Every row gives one point. The window is the flat piece filled in between its corners: a triangle in 3 columns, a solid with four corners in 4, and so on. A path goes straight from each point to the next, and from the last back to the first. List the points from which the path goes on through the window.
In the rows, zero is written as 128.

Window:
[[ 82  99 102 152]
 [172 172 112  90]
 [138 145 134 175]
 [112 114 126  76]]
Path:
(1): [117 178 142  94]
(2): [173 104  75  73]
(3): [153 121 135 154]
(4): [109 160 127 154]
(5): [ 94 147 115 162]
(6): [158 113 117 175]
(7): [104  90 105 147]
(8): [ 89 130 107 137]
(9): [ 89 158 122  91]
(10): [146 132  96  92]
(11): [129 109  99 160]
(12): [ 77 135 122 165]
(13): [ 84 165 134 165]
(14): [141  99 131 178]
(15): [117  83 118 123]
(16): [ 72 155 103 152]
Through the window after points: 3, 7, 15

Window (6 x 6):
[[115 125 164  81 168 108]
 [185 108 136  89 106 142]
 [166 124 110 141 110 156]
 [100 131 100 139  79 114]
 [171  81 120 121 113 134]
 [ 75  77 105 118  49 175]]
Path:
(1): [133 120  85  97 114 135]
(2): [125 123 147 145  97 144]
(3): [156 121 189 139 116 175]
(4): [166 109 103  81 143  94]
(5): [131 102  76  93  91 162]
(6): [110 119 144 165  87  96]
(7): [133  84 132 149  54 132]
(8): [ 77 123  93 101 104 147]
(9): [ 97 119  88 117  94 146]
(10): [136 111 150 142  83  94]
(11): [181 107 132 133  74 132]
(12): [148 104  98 112 107 154]
(13): [113 103  86 108 104 156]
(14): [152 105 124 148  73 126]
(15): [157  97 156 151  89 158]
(16): [147  84 106 109 108 133]
Through the window after points: 5, 7, 9, 15

Window, 8 rows:
[[114 125 134 147 165 152  69 132]
 [176 138 178 134 157  92 150 128]
 [140 135 131 154 135  81 191 120]
 [101 123 146 160  73 117 117 166]
 [162 145  93 147  89  58 114 110]
 [153  92 140 128  57 153 196 117]
 [128 140 116 189 126  49 132  65]
 [144 143 116 182 124 175 119  92]]
Path:
(1): [105 177 126 122 121 135  93 101]
(2): [130 147 147 144 126 111 116 114]
(3): [189  81 130 188 119  98 143 112]
(4): [172 106 137 177 128 120 127 125]
(5): [133 160 150 130 129 109 163 110]
(6): [108 170 120 133  95 117 153 116]
(7): [154  86 151 182 137  84 147 145]
(8): [178  94 149 180 144 104 156 131]
(9): [154 151 162 129 142  91 153 121]
(10): [109 171 125 107 114  72 166 109]
(11): [162  84 127 229 114 105 116  73]
(12): [137 114 144 165 146 119 129 139]
(13): [106 152 153 134 118 143 118 112]
(14): [118 148 138 122  96 110 140 116]
(15): [147 119 140 182 117 119 127 137]
(16): [152  88 143 205 164  89 118 140]
Through the window after points: 4, 6, 8, 10, 14
